Rows are points. Before rounding, the points of a table are all equally far from one centre. They may lie mostly on one side of it. Write the centre, to within rounding.
(in the rows, 128 means zero)

Points:
[[104 114  87]
 [ 79  99 104]
 [103  67 127]
 [ 90  72 122]
 [ 87  74 123]
 [125  69 138]
 [ 85  94 156]
 [ 79 132 122]
 [ 79 128 142]
 [ 81 134 120]]
Centre: [112 107 127]

Points, 11 rows:
[[118 128 129 100 106 163]
 [ 94 131 172 167  73 143]
 [ 77 157 179 129  83 158]
 [106 132 192 166 129 152]
 [ 61 164 107 134  66 121]
 [ 79 118 123 121 111 164]
 [ 88 168 133 141  63 159]
 [ 99 146 132  81 120 156]
 [ 78 170 173 120  75 150]
 [ 71 106 160 126 135 144]
 [ 93 118 170 183  96 137]]
Centre: [103 160 140 141 121 111]

Points (12 x 9):
[[157 138 146  71 121 173  88 154 178]
 [139 134  87  64 106 162 136 162 151]
 [110 162 124 129 134 198 139 165 164]
 [164 110 105  98  80 166  86 156 144]
 [123 149  97 139  81 164 162 120 177]
 [118 153 106 122  86 169 140 129 204]
 [112 167 110 119 118 194 140 118 195]
 [143 108 118  77 116 174 169 121 177]
 [103 153 107  79  81 161 146  93 176]
 [118 160 110 109 129 205 151 134 182]
 [127 148 118 115 114 196 144 102 202]
 [151 165  73  95  96 159 145 128 163]]
Centre: [129 136 129 111 113 158 119 122 144]

Points (16 x 12):
[[143 118 150  93  95  88 142  81 117 125 142 112]
 [137  88 194 183 110 130 176 120  92 147 196 102]
 [105 105 163 188 159  98 143 118  86 112 208 133]
 [ 97 100 187 146 123 108 137 119 106  63 139 136]
 [ 97  59 156 153 160 104 139 106 108 114 138 105]
 [109  65 131 172 109  86 157  85 139 176 166 112]
 [104 102 155 172 146 103 129  88  71 141 211 100]
 [102 122 151 181 127  77 118 144  62 129 138 138]
 [127  80 180 119 115  90 129 134  97 117 211 108]
 [131  64 171 177 136  85 142 116 103 109 173  96]
 [123 108 177 109 147 145 116  78 134 124 187 107]
 [165 128 154 169 104 139 154 121  79 141 205 151]
 [102  92 190 129 105  99 166  86 100  97 200 111]
 [153 128 131 150 153 145 149 128  69 111 178  93]
 [ 77  90 181 151 151 105 144  78 111 112 139 133]
 [119  84 182 163 146 104 118  94 115  94 157  83]]
Centre: [103 121 144 153 105 125 140 124 121 133 166 115]

Points (25 x 18):
[[180 110 187 166 115 131 119 165 113 166 127 131 163 145 212 107 116  94]
 [149 106 162 178 164 129 144 151  85  98 173  80 150 183 119  91 122  72]
 [144 117 152 184 110 151 142 150 110 142 148 111  85 102 166  87 162 103]
 [135  93 178 157 127 136  64 118 116 133 162 123  64 185 136  99 158 117]
 [127 107 208 149 140 172  95 149  92  59 147 128  97  94 154  80 130 123]
 [139 157 162 189 147 115 135 196  84 131 168 130 167 154 161 136 142 136]
 [130 126 152 154 110 110  90 193 151 112 112 122 131 184 136 111 157 129]
 [115 136 166 136  83 122 103 182  67 144 102  72 110 128 180  77 136 126]
 [145 127 160 189  88  94  94 169 144 110 121 130 174 158 175 126 115 148]
 [113 126 182 116 141 149 113  87 100 123 140 122 156  82 144 115 131 151]
 [122 155 144 152 158 111 115 200  94  93 152  97  60 122 155 131  70 103]
 [126 105 133  99 130 131 105 193  98 149 110 112 113 140 154 141  44 126]
 [128 165 189 160 156 103 107 139 127 109 170 132  96 131 150 102  93  57]
 [127 168 149 175  76 103 109 156  75  73 139  82 117 161 173 104 110 150]
 [132 138 180 156 163 120  81 169 125 144 154 146 173 159 161 170 103 116]
 [160  96 156 164 117 138 143 146 112  64 201  95 137 162 140  79 112 105]
 [130 110 161 191 147  93 127 186 155 134 162 122 107 186 158 144 130 140]
 [182  72 174 198 185 131 126 153  76 131 168  73 175 135 171  87 137 164]
 [132 103 200 183 156  87 108 144 118  70 166 140  94 125 168 124  91  74]
 [132  85 134 180 168 173 149 189 134 133 156  91 119 141 139  98 149 144]
 [169  82 176 211 137 130  85 177 117 133 130 103 166 160 132 146 109 121]
 [112  99 128 171 134 105 111 173  90 123 155  55  69  86 169 118 108  98]
 [144 113 176 160 130 140  85 192  71 114 129  82 128 190 139 123 129  73]
 [117 109 113 162  67 133  78 162  74  81 155 104 131 117 193 111 103 142]
 [146 115 181 188 144 140  60 153 144  99 171 140 104 157 178 120 123  71]]
Centre: [138 111 148 155 160 115  96 143  96 119 138 111 123 143 167  88 103 137]

Points (26 x 20):
[[170 150  97 163 123 195 137 124 112  88 178 103 140 145 152 143 113 144
   73 136]
 [133 100  69 103 140 155 121 104 136  59 167 116 151 139 198 127 101 124
   80 132]
 [107 137 107 115 141 205 120 105 139  71 150 119 174 155 187 135 170 120
  105  95]
 [114  97  76 129 125 192  97 143 117  32 142 118 121 195 152 158 107 133
   99 117]
 [ 80 112  66 113 170 155 121 117 106  96 132  62 116 119 165 111 158 131
   51 124]
 [106 147  55  96 131 157 104 126 101 105 158  98 122 124 178 150  88 132
   92 155]
 [119 130  97 153 115 184 144 110 119 101 166 101 150 209 141 120  61 130
  100  74]
 [162 118  55 136 137 195 110 115 135  82 153 100 152 125 172 137 133 117
  127 142]
 [129 143  92 155 119 161  67 127 150  74 121  84 144 140 147  93  86  74
   87 131]
 [149 134  79 150 146 159  95 107 137 106 177  64 145 110 183 109  99 101
   76 127]
 [153 136  86 185 168 161  77 115 132  87 127 121 144 146 176  85  87 142
  111  80]
 [136 160 145 147 147 173 129 134 123  85 205  99 109 166 154 133  86 113
  119 132]
 [144 164  92 136 110 165 120  97  91 103 157  79 104 162 215 123  82 133
   79  73]
 [143 134  70 113 118 181 114 118 159 102 120 101 143 184 210 128  90  96
  101 104]
 [148 129  76 114 176 167  91 132 149  96 177  88 177 170 148 111 101 167
   75 109]
 [153 126 135 154 114 194 128 118 126  69 157 123  84 143 131 150  66 123
  117 127]
 [136 122 115 112 139 188  88  62 111  82 159 108 136 117 172 144  93 124
   70 139]
 [160 113 135 130 140 182 112 121 120  99 155  97 152 145 210 162 118 114
   70 113]
 [121 165 119  95 129 178  94 142  98  85 194 118 109 152 169 100  80 129
  133 119]
 [155 163 104 118 154 174 102  82  88 105 183  61 143 161 183 133  92 147
   92  88]
 [159  79  97 131 170 188  77 121 158 110 137 116 151 161 178 142  89 116
   85  87]
 [142 129  62 139 141 156  71 122  84  64 167  64 138 185 156 143  84 111
  125  85]
 [148  91  94 147 161 180 131 109 134  77 164 114 108 116 196 124 104 123
   62 114]
 [137 124  83 135 169 152  80 129 101  97 203  81  98 146 198 116  91 126
   96 120]
 [142 141  44 127 172 176 134 157 114 110 154 130 136 156 142 129  96 104
   87 115]
 [132 174 111 108 142 151  60  95 111  96 184  73 162 166 155 117 117 142
  101 149]]
Centre: [126 126 107 123 129 144 104 114 130 103 138  98 110 154 137 125 129 133
 103  92]

Points, 30 rows:
[[166 139  55 121  76 103 107 115 112 108 146 142  81 159 171 138 139 108
   88 158 153 161 145  99]
 [104 152  24 145 124  85 128 111 119 149 124 193 100 143 145 170 110  88
   98 148 153 161 152 119]
 [ 82 177  74 130 125  91 123 121 139 182 111 178  85 159 175 153 134 102
  171 169  92 152 134  87]
 [123 215  91 165 124  67 117 113 155 158  86 161 122  94 135 153  93  99
  125 150 130 168 174 107]
 [121 177  71 147 161  89  80  62 122 194 129 169 115 128 131 157 115  82
  149 156 115 118 140 109]
 [120 148  68 146  88  90 114 118 112 171 116 151  45 150 121 133 132  80
  152 188 132 124 147 138]
 [121 134  68 124 112  82  78 117 149 137 133 193  87 113 154 126 113 117
  139 173 144 134 139 161]
 [141 178  60 195  97 119 121 118 139 154 138 173  99 121 134 160  99  93
   99 153 173 126 145  96]
 [138 135  57 159  88  61  81 142  99 158 103 148  95 148 183 189 132  95
  133 144 158 119 151 125]
 [ 94 172  89 143 130  82  45 133 133 149  72 148 117 120 180 145 123  79
   99 175 124 130 159  99]
 [106 163  47 114 114  96  93  99 110 188 112 196 122 126 126 157 124  94
  168 159 166 141 146 101]
 [140 141  48 140  91  63 100 105 105 153 138 129  94 121 143 137 138  75
  139 176 152 153 163 104]
 [107 153  29 147 116  87  96 118  86 183 122 169  76 137 148 140  92  75
  144 145 127 129 125  91]
 [ 92 158  60 147 111  86  82 106 110 197  97 157  79 136 145 120 124  82
  145 165 108  99 150 134]
 [ 92 149  73 155 143 109 111 105 149 192 108 149  95 113 144 131 113  81
  129 184 135 117 179  90]
 [118 164  59 162  92  80  94 110 138 147 106 185 105  88 175 144 144  96
  166 143 146 141 165  88]
 [141 152  86 100  97  89  68 110 108 183 135 157  88 113 187 132 103 119
  144 166 146 146 159 124]
 [124 178  33 147 159  71 121  95 109 177 106 175 110 103 143 127 148 117
  145 145 114 175 147 110]
 [134 147  57 140 112  68  98  88 146 195  95 179 122 128 157 143 129  81
  142 139 150 132 160 113]
 [125 115  30 119 110  85 101  95 117 192  80 129  89 128 139 163 111  81
  104 175 122 140 106 124]
 [129 186  77 141 139 110  98 158 113 175  87 156 119 117 126 175 180 100
  141 182 132 140 170 135]
 [151 142  68 146 126 115  67 110 164 183 110 159  93 125 173 164 126  94
  132 161  99 143 155  95]
 [ 89 142  38 169 104 104 107 102 110 167  99 162 109 139 182 132 136  83
  135 187 163 160 122 114]
 [101 177  51 101 114  75  87 107 114 165 136 153 103 135 143 172 139 105
  155 141 117  81 172 123]
 [111 137  68 153  97  88  98  89 151 197 125 178 118 115 135 177 150  85
  138 172 119 129 132 102]
 [118 123  17 159 107  93 103 100 119 153 115 120 106 124 144 132 143  79
  108 171 152 115 145  79]
 [125 159 103 143 127  63  82 114 129 184  84 171  69 129 188 129 113 110
  149 156 148 120 139 161]
 [ 89 181  55 113 187 100  78  83 114 164 112 147 112 124 137 145 112  97
  121 190 162 125 137 115]
 [134 179  50 153  93 105  98 110 147 152 101  97  99 123 152 163 146  45
  141 106 155 141 116  77]
 [116 183  61 150 116  97  79 111 103 123 128 127  99 125 172 172 147  79
  137 209 129 115 155 115]]
Centre: [113 152 107 135 122 115 118 106 107 130  94 130 107 129 136 153 126 130
 127 127 131 135 119 109]

Points:
[[125 174 180 146 151 170 188 129 148 149 177 141 126 139 115 199  91  99
  113 132 135 141 163 157]
 [112 183 166 116 125  74 156 113 191 119 178 134 116 147 112 173 116 107
  127 130 142 179 157 144]
 [131 174 133 181 156 113 156 156 179 152 186 166 126 188 128 187 107 131
  128 107 145 133 162 118]
 [ 97 183 145 124 109  96 128 150 178 138 220 134 113 160 101 172 156 141
  150 119 127 140 133 168]
 [165 183 167 100 152 140 185 159 191 105 156 145 116 187 109 198 124 138
  118 106 143 161 155 134]
 [126 180 176 102 175 158 168 144 162 147 191 112 130 175 101 165  98  55
  141  88 104 157 148 131]
 [123 162 128 140 148 142 180 141 164 210 210 105 114 169 149 189 102 117
  156  96 147 124 133 135]
 [144 179 157 128 150 120 166 152 145 167 161 157 115 155  91 212 138  76
  145 130 143 148 141 150]
 [129 167 169 130 183 137 181 162 159 162 195 149  98 159  71 149  93  98
  123 100 135 180 140 154]
 [140 140 161 154 148 134 166 137 196 174 190 126 116 194 126 155 145  81
  112 123 110 142 167 116]
 [160 133 163 139 143 128 184 199 149 153 199 129 144 140  69 161 124 143
  145 122 132 128 175 136]
 [143 171 156 106 115 101 125 143 121 152 184 143 103 186  66 200 101 115
  132  82  87 113 132 113]
 [126 192 179 105 159 155 134 137 169 145 208 142  76 132 120 203 110  89
  152 139 129 134 145 142]
 [120 166 161 132 137 182 165 158 193 118 168  99 104 183  80 189 113 116
  135 170 104  89 114 167]
 [118 154 170 176 128 126 171 143 204 172 211 100 107 170 140 183 108 107
  145 123 140 142 135 137]
 [117 157 178 137 109 128 173 126 160 129 196 149 102 147 106 206 124 148
   84 121 132 107 148 148]
 [130 141 162 132 105 134 158 143 168 185 167 141  97 183 106 167 107 108
  111 111 138 147 202 142]
 [143 152 168 136 115 168 122 178 186 111 212 141  95 154 146 206 106 103
  134 140 131 139 130 127]
 [124 195 168 127 159  92 164 144 164 128 207 144 146 158 113 181 127 101
  132 104 143 177 142 123]
 [121 211 136 141 121 124 179 129 157 157 204 177  85 153 101 170 123 128
  148  90 122 124 126 111]
 [106 156 152 126 166 138 169 134 177 185 183 134 122 158 107 184 157  89
  111 131 129 177 140 133]
 [144 170 138 110 166 140 137 119 146 138 184  91 106 157  94 205 114  71
  127 134 118 163 139 133]
 [143 148 153 152 172 102 164 198 186 138 209 140 128 103 129 148 120 108
  116 113 127 131 163 109]
 [117 198 154 128 102 123 173 164 171 153 180 123  80 166 150 194 121 114
  109 132  97 142 149 120]
 [111 160 136 134 155 104 194 148 171 168 177 165  83 172 109 163 124  83
  113 102 154 111 159 127]
 [125 159 196 111 193 171 196 142 168 151 194 155 100 157 128 170 108 126
  144 129 164 160 148 132]
 [140 175 150 112 134 118 187 180 163 126 203 150  96 177  90 188 114 109
  130 123 154 147 157 106]
 [159 165 155 144 125 131 174 172 175 171 173 148  71 131 126 150 109  71
  163  85 122 134 133 173]
 [126 178 118 116 160 113 187 141 188 189 174 139 108 164 100 160 102  96
  120  99 154 138 177 143]
 [118 193 178 133 168 123 140 128 168 142 191 131 119 159  59 155 122 124
  164 190 148 144 158 125]
 [123 163 146 146 138 153 179 169 176 174 192 149 118 157 115 185  80 101
  138 105 136 178 155 140]]
Centre: [131 155 163 110 140 135 132 148 160 148 144 123 125 150 120 128 104 133
 133 120 138 114 104 120]

Points:
[[118 104 150 109 118 176  81 101 119 135 168  59 136  95 140 167 138 158
  126 183 168 148 126  42]
 [190 157 156 157 124 147 154 110 128  70 188   8  96 101 132 148 115 159
  146 132 158  91 123 137]
 [145 163 196 164 106 143 123 143 163  97 153 124 118  65  83 183 136 140
  118 158 109 110  90 110]
 [117 211 177 169 135 151 158  97 140 148 165  50 149  89 120 149 120 181
  118 148 134  94  99  67]
 [162 123 155 162 182 150 152  98 136 111 130 102 150 103 111 161 143 136
  134  79 105  84  87 106]
 [ 96  96 192 148 144 126 141  97  84 102 136  80  98 107 118 138 146 122
  127 143 184 130  49  83]
 [108 130 112 172 144 144 107 156 120 149 161  61  94  86 122 167 147 220
  135 167 146  97 109  99]
 [123 174 131 175 160 166 162 130 136 115 172  69 126  92 116 175  90 182
  131 177 114 134  80  73]
 [ 86 125 133 180 169 174 140 144 123 107 111 104 100 120 101 177 108 128
  119 138 133 141  89 111]
 [133 173 123 211 133 146 140 117 131 110 187  36 112  89 119 155 106 167
  145 115 127 106  63 108]
 [139 117 168 131 132 123 187 194  97 101 160  74 112 145 103 161 122 201
  112 160 126 136 137  92]
 [166 175 155 177 114 170 149 164  96 120 171  84 139 109 148 152 138 109
  173 173 157 103  85 102]
 [107  95 101 176 151 159 122  98  79 124 160  62 121  97  79 164 125 157
  146 134 161  95 133 103]
 [108 113 148 126 142 136 135 136 152  77 128  73 117  84  94 174 100 131
  145 166 108  89  44  88]
 [ 93 113 100 175 129 197 107  92  88  91 152  92 136 101 115 161 126 161
  129 176 171  89 141 133]
 [123 109 197 145 143 140 134 114 148  71 138  32 149  92 157 164 131 124
  125 139 185 114 124 100]
 [139 138 139 217 153 138 147 157 128 121 164  77 124 102 137 151 145 167
  110 196 115  81 145  97]
 [162 107 127 180 110 153 126 126 109  36 157  66 137 124 122 173 132 135
  125 170 146  81  85  92]
 [133 159 138 155  81 152 166  78 134  99 179  66  70 112 101 155 129 124
  100 105 168  54  87 108]
 [ 94 134 137 161 147 152 129  84 120 121 164  51 149  97 177 160 129 130
   77 198 158  91  92 119]
 [159 128 173 159 114 174 150 152 143 134 140 109 147 108  59 150 115 140
  102 140 126 107  64  53]
 [104 157 111 125 135 172 153 129 104  66 167 108 119  57 112 166 127 149
  128 152 146  56 112 135]
 [115  91 110 142 153 133 147 131 118 134 188  66 170 112 138 173 113 166
  101 184 151 100 126  91]
 [111 136 147 168 169 135 138 109 114 130 162 107 157  98 114 197 131 136
  113 138 144 155  87 118]
 [144 137 160 163 116 145  96 149 108 102 123  54 123 103  99 164 158 140
   88 223 151  96 113 104]
 [142 149 184 187 110 150 162  74 139 128  82  93 126 103 107 140 104 129
   97 167 220 129  95 114]
 [152 169 123 161  50 128 123 141 136 115 130  66 151 104  96 189 175 123
   99 185 124  74 100 111]
 [135 141 150 137 128 146 116 124 161 134 169  55 159 122  98 138 163  74
  140 122 146 127  68  84]
 [135 171 156 140 123 121 129 100  86  94 195  66 171 132 140 156 119 140
  146 131 121 124  44 131]]
Centre: [138 124 131 133  80 145 156 103 128 119 123  82 119  97 137  99 134 160
 128 147 116 135 113 117]

Points, 28 rows:
[[146 197 110 107 170 107 157  92 131 119 109 139 107 125 141 113 115 144
  162  94 109 113 141 113]
 [126 158 124 109 203 151 160 126 170 141 122 120  87  96 117  90 101 127
  166  92 102 122 148 123]
 [107 151 137 124 201 134 178 142 155 174 111 119 125  90 135 127 122 163
  165  90 101 125 139 101]
 [121 122  93 115 249 170 147 137 169 124 121 127 105 125 145 119  87 155
  136 145  66  98 126 128]
 [105 168 144  94 210 144 156 130 170 118 124 128 112 125 140 117  77 152
  184 114 117 111 187 141]
 [134 172 118 100 199 178 152 126 173 138 126 143 129 130 134 132  86 171
  173  96  92 122 156  78]
 [119 157 125 121 217 137 182 103 135 136  93 155 102 136 168 129 106 140
  128 110  82 132 139 100]
 [122 165 136 100 190 147 178 133 149 142 102 120 130 145 112 117  43 154
  168 118  55 112 137 105]
 [125 141 136  91 195 150 178 128 160 119 108 130 128 103 147 113 107 169
  169  71  53 106 158 131]
 [ 93 164 125  99 234 124 171 127 156 125 100 110 115 115 112 131  98 151
  164 112 105 130 138 119]
 [108 157 106 115 224 106 172 156 169 137 110 157  95 128 170 117  75 162
  124 108  84  94 170 107]
 [118 144 109 111 236 101 163 106 193 114 134 140 127 101 149 131 100 137
  148  94  79 123 159 131]
 [123 200 108 102 214 139 161 105 156 139 140 137 132 113 200 120  81 141
  164 109 103 101 162 122]
 [108 149 125 122 204 123 171 122 175 120  92 141 125 110 162 120  77 125
  174 100  89 136 147 112]
 [ 92 159 122  82 174 115 150 138 191 183 128 152 144 138 139 125 103 168
  135  95  63 131 149 128]
 [121 149 134 114 215 138 175 128 160 105 118 129 101  99 137 101 100 168
  133  87  79 143 139  92]
 [104 138 100 131 205 114 173 127 132 169 130 137 100  85 143 103  90 173
  156 102  79 143 149 101]
 [129 152 107 123 211 134 158 106 172  97 140 119 116 125 122  98  79 167
  179 114  82 128 143  75]
 [ 92 138  99 117 210 158 143 167 173 141 123 136 128 102 125 112 102 144
  170  83  86 136 146 136]
 [ 96 137 143  74 201 145 137 109 168 131 101 145 109 136 152 131  86 191
  160 111  97 124 124 141]
 [110 167 101  75 196 155 196 133 168 120 123 156 119 147 156 112  84 164
  154  98  60 119 155 121]
 [125 114 127 113 224 142 189 114 178 149 151 139 158 111 122 107  70 147
  177 115  98 127 163 131]
 [128 129 138  97 192 126 187 100 184 118 100 126 144 133 142 122 111 165
  171 109  77 126 137 108]
 [105 134 133  92 215 125 150 177 175 128 105 123 129 112 159 105  78 164
  166 113  59 114 154 118]
 [113 136 128 112 194 134 122 133 198 122 110 160 114 109 128 127  92 144
  148  81 101 132 177 115]
 [ 73 147 127  78 200 106 178 146 144 129 101 126 154 112 170 111  89 180
  161  99  55 113 156  99]
 [106 134 113 112 180 140 161 153 182 150 126 125 135  99 163  82  78 160
  180  88  68 109 169  86]
 [ 92 168 126  90 226 134 152 124 173 140 133 123 118 119 127 110  75 152
  192 115  66 111 172 113]]
Centre: [100 129 118 102 170 131 147 126 132 127 158 135 139 120 139 125  91 140
 128 120  98  82 138 109]
